Each row of a before or after table is a point. The points were changed in one or more steps. Then noise was added and the rows were shuffled. The steps act on columns, c1 being the first. Name the steps. A step turns or swaps two columns, mirrors them in a line or flattens them onto one, adds a multiple of one to another, or multiplies or shifts one. Angles are multiples of 10 degrees, from the lower column toward the higher: turns from -170 to 170, lines from 10 to 170 but not 90. Use the fewest steps. Two steps may share a column if one is a turn and the other turns, adds or multiplies; they go together, in the order done. Otherwise the lowest column goes first.

Before (10 x 3):
[[-18  67 -45]
 [ 20   7  49]
 [-32 -33  43]
 [-17  -7  54]
 [ -4  19 -38]
 [  5  46 -13]
 [ -6  37  -3]
 [-27 -14  52]
 [ 17   3  19]
 [-41  25  32]]
After (10 x 3):
[[ 44  -7  33]
 [ 18  -1 -12]
 [-45  22  10]
 [ 59   0 -10]
 [ 23  13  40]
 [ -3  14   6]
 [ 37 -12  33]
 [-37   5  -4]
 [-11  17 -12]
 [ 51   2  26]]
Steps: turn c1 and c3 by -80 degrees; multiply c2 by 0.4

Before (13 x 6):
[[-20 -18  21 -46  44 -20]
 [ 48  18  -5  26  25  21]
 [-18  -6  -7 -24  33  -4]
 [  7 -29  47   1 -62   6]
 [ 23   8  -4 -19 -14   4]
 [ -4  25  -7  33   5 -14]
 [ 34   7   8  20  28 -11]
 [-15  -6  69 -36 -43  23]
 [-18 -49  57 -13 -68   3]
 [ 14  21  -2   5 -17 -17]
 [-30 -18  17 -15  21   6]
 [-22 -66  47 -43 -72  14]
 [-60 -25   0 -34  19  19]]
After (13 x 6):
[[-53 -10 -32  -4  26   7]
 [ 39 -16  37  68   5  11]
 [  3  -7  -3  -2  30  -9]
 [  1  19 -33  -8  22  -5]
 [ 41 -51  -1  45  -5   1]
 [ 25  42  36  -4 -53   5]
 [ 65 -48  12  57 -28   2]
 [-12  27  26  -5 -22   4]
 [-43  -4 -21  12   5  -3]
 [ 67 -56  42  45 -39  12]
 [  5  24  13  15 -32  -2]
 [ -4 -13  19  -2  25  -4]
 [-23  33  45  22 -39  -4]]
Steps: turn c1 and c5 by 130 degrees; turn c2 and c5 by 60 degrees; turn c3 and c4 by 90 degrees; multiply c6 by 0.4

Before (13 x 9):
[[ 12   0  -7  15 -45  -7 -20  56 -15]
 [ 69 -13  12  41  -6  -6 -65 -40 -16]
 [-15  71  41  -8   1 -44 -26 -50  28]
 [-19   4  11  72  10 -27  47 -21  16]
 [-52   8  34  25  15  35  12 -24 -43]
 [ -5   8 -11 -66 -31  21  44  -6 -40]
 [-26  34  13  13 -14 -32  15 -24  14]
 [-10 -57  40  -6  46   8 -49 -40 -28]
 [ 41  25  -6  43 -29  29  33  20 -34]
 [-12  12  35 -21  -1 -10   8  14 -14]
 [ 19 -21   4   3  50  15   7  30   9]
 [-19  11 -30 -42  -6 -11  -6  -5  -5]
 [ -5 -18  17 -20  -5  36   6  50  34]]
After (13 x 9):
[[-20  10 -31 -26 -32 -10   8  -2  -4]
 [-10 -58  39 -35  32   8  61 -12 -29]
 [-53   7  34  10  28  35  11  25 -42]
 [-26  35  14  19  -2 -31   7  26  15]
 [-15  72  41  -6  -3 -44  56  11  27]
 [ 69 -13  12  35  22  -6  74 -23 -16]
 [ 12   0  -9  42 -24  -6 -30 -52 -16]
 [-12  11  36 -16 -14 -10 -15  -3 -12]
 [-18   4  11  49  54 -27 -14  49  17]
 [ 42  25  -5  53   5  29 -36  13 -34]
 [ -6 -19  18 -12 -18  38 -42 -28  35]
 [ -4   7  -9 -31 -65  20 -23  38 -40]
 [ 20 -21   5 -31  41  15 -28 -12   9]]
Steps: turn c4 and c5 by 40 degrees; turn c7 and c8 by 130 degrees

Before (10 x 12):
[[  6   0 -16 -34  20  23  26  -8  32  31 -19 -25]
 [-16  37 -30 -52  52   1  -9  25  33 -35  15  -1]
 [ 25  -8  25  60  18  -5  -1   9  -1 -21  -9  34]
 [  9  -9 -12 -47  -8  29  14  27  -4  -9 -14 -48]
 [ 20  28  63  56  23 -12  28  -8  -1  33  58 -20]
 [ -3 -10 -11   4  -9 -75 -10  14  -7 -14 -24  34]
 [ -6 -23  45  32 -59 -27  -4   3  14 -15 -16  69]
 [-24   1  66  63  24 -23 -21 -38 -16  28  19 -33]
 [ 40 -26  53  12 -24 -55 -38   2  12 -22 -31  50]
 [  3  39  -8 -50   9  15  32 -14  -8 -14 -27  -9]]
After (10 x 12):
[[  4  31 -14 -17 -22  24   9  -5  30 -64 -19  19]
 [ 21 -26  61  55 -18 -10   9  17  -1 -42  60  22]
 [-15  42 -30 -30  -2   1 -22  44  35   7  15  52]
 [  9  19 -11 -50 -47  31 -16  11  -4  -4 -14  -9]
 [ 40 -22  54  -5  48 -54   6 -18  13  35 -32 -24]
 [  4  64  -8  -4  -9  16 -32  22  -9  -9 -27  10]
 [ -2 -13 -10 -10  34 -75  -5   1  -7  24 -24  -9]
 [ -6 -37  45   9  69 -27  -9 -15  14   4 -19 -59]
 [-24 -28  67  63 -32 -25  34 -21 -14  10  17  28]
 [ 24 -55  25  30  34  -6 -16  -1   0  16  -8  19]]
Steps: turn c2 and c8 by 50 degrees; turn c2 and c4 by 50 degrees; swap c5 and c12; turn c7 and c10 by -130 degrees; add -0.7 times c9 to c10

Before (8 x 18):
[[-30 -18  20  28   0  40 -10   5 -25   0  39  12  38  22 -39  43  36  28]
 [-33  43 -39  -4  29 -16 -26  16  10   2  -8   5 -20 -22 -18  22 -36  -7]
 [-11  51   8 -45  20 -36  27  28 -26   5 -29 -26 -13 -38  10  28   5   3]
 [ -6   3  -4 -56 -33 -10   4 -12  -9  30 -13  -7   2   2  16   5 -37 -26]
 [  6  20  -3   6 -21  33  12  -1 -36 -11  -6 -10  -9 -15  16   8   8  24]
 [ -9 -23   5 -10 -23  18  29 -30 -33  26  21  10 -21   9  24 -25 -21 -33]
 [ 50  27 -36 -18  29  15  23   1   2  14  -5 -29 -25  -8 -46  21 -18  16]
 [ 37  13   6  13 -45  26 -13  15 -33  52 -24  20  35  -6  23  -2  -1 -10]]
After (8 x 18):
[[  10   36  -24   20   33  120  -11   37  -19   -2  -18   13   38  -13
   -44   43  -18   27]
 [ -20  -20  -35   -8   17   54   31   30   -5   25   21   10  -21   -9
    31  -25  -23  -30]
 [ -56   -2  -32    9  -16   80  -13  -27   -6   51   -4   20   34   14
    23   -1   13  -10]
 [ -21    9  -36    4  -13   97   11   -5    5  -12    3  -11   -7   -9
    15    7   20   24]
 [  23    4  -26  -32  -29 -107   29  -38   -7    5  -15  -26  -13  -21
     5   28   51    3]
 [  37  -35   11   -3   -7  -47  -26  -14   37    2  -12    6  -22  -27
   -21   22   42   -8]
 [  10  -16    1  -14  -37   45   23   -4   33   12    2  -29  -25   44
   -45   20   28   16]
 [ -28  -36  -10  -39   11  -30    4   -8    4   31   17   -7    4  -12
    21    7    5  -26]]
Steps: turn c1 and c5 by -110 degrees; turn c5 and c14 by -60 degrees; swap c2 and c17; turn c3 and c9 by -90 degrees; multiply c4 by 0.7; multiply c6 by 3; turn c8 and c11 by -110 degrees; add 0.3 times c11 to c15

Before (10 x 24):
[[ -1   2  -1 -16   8  -3   0   4  -5   4   0  -7  -3   3  -5  -3   4   7
   17 -72  -1  -5  -6 -12]
 [ -1 -13   2 -11 -13   9   2 -11  21   2  -2  -3   1   6 -13  23  13 -11
    0   7   1   4 -30  13]
 [-33 -25   9   8 -28   1  -5   2   5   9   4  -2   6   5   3  -4   9  -4
    6   1 -12   6 -17 -10]
 [ -9 -13   1   8   8  19 -11  13  37  11  -2  -4  -3   7  -9   1   5  22
    2   4 -15   7  -4  -9]
 [-11  11   5   7   8  -9   6  15  -6  11   5  -1  -1  12 -19  16  19  -1
    8   4  -4   1 -17  -5]
 [  2  11   4   3  13  13  -6  11  -8   0   6  -2   1   5  -1  -2   7  -8
   12  10  -2   2   1  -4]
 [ -3 -10  12   8  -5 -13 -13  17 -14   4  -1  17  -2 -20   9  -7  12 -12
   17   5  -2   8  -1  -6]
 [  3  10  11 -15   6   1 -11   6  -4   3   9  -3   5 -17   5   2   2   1
    5  -5   1   8  -6  13]
 [  2   2  12  -7  12  -7  -6 -22 -11   1   0  -5  10  -3  10  -5   4   4
    6   5   1 -26  -7 -13]
 [-10  -1  12   8 -22 -11  -3   1   8   3  14  -3  -4   0  10   4   8  -7
   17  -1  -4  -9   0 -11]]
After (10 x 24):
[[   3   11    4    3   13   13   -4    3   -4    0    0   -3    1   12
    -1   -2    7   -9   12   10   20    4    1    0]
 [   2    2   12   -7   12   -5   -7  -12   -3    1    0    8   10  -19
    10   -5    4    3    6    5   32   -1   -7   29]
 [  -1    2   -1  -16    8    0   -2    0   -3    4    0    8   -3    4
    -5   -3    4    7   17  -72   13    8   -6   10]
 [  -3  -10   12    8   -4  -18  -11   26   -7    4    0  -12   -2    0
     9   -7   12  -14   17    5   38    9   -1   -4]
 [ -33  -25    9    8  -28    2   -4   -2  -10    9    0    1    6    4
     3   -4    9   -5    6    0  -26   12  -17    0]
 [   3   11   11  -15    6    2  -11   17    0    3    0    2    5   -6
     5    2    2   -1    5   -5   13   -7   -6  -13]
 [  -1  -13    2  -11  -13    9    4  -11    8    2    0    0    1   -4
   -13   23   13  -10    0    7  -58   -9  -30  -11]
 [  -9  -13    2    8    8   20  -14    3   -2   11    0   -3   -3   15
    -9    1    5   20    2    4 -120   11   -4   -1]
 [ -11   11    5    7    8   -8    6    0   -6   11    0    4   -1   19
   -19   16   19    0    8    4   13    5  -17    1]
 [ -10   -1   12    8  -22   -9   -2    1   -1    3    0    7   -4    1
    10    4    8   -8   17   -1  -27    6    0   13]]
Steps: mirror c6 and c12 in the line at 170 degrees; turn c7 and c18 by 10 degrees; turn c8 and c14 by 50 degrees; turn c9 and c21 by -70 degrees; multiply c21 by 3; multiply c11 by 0; mirror c22 and c24 in the line at 150 degrees
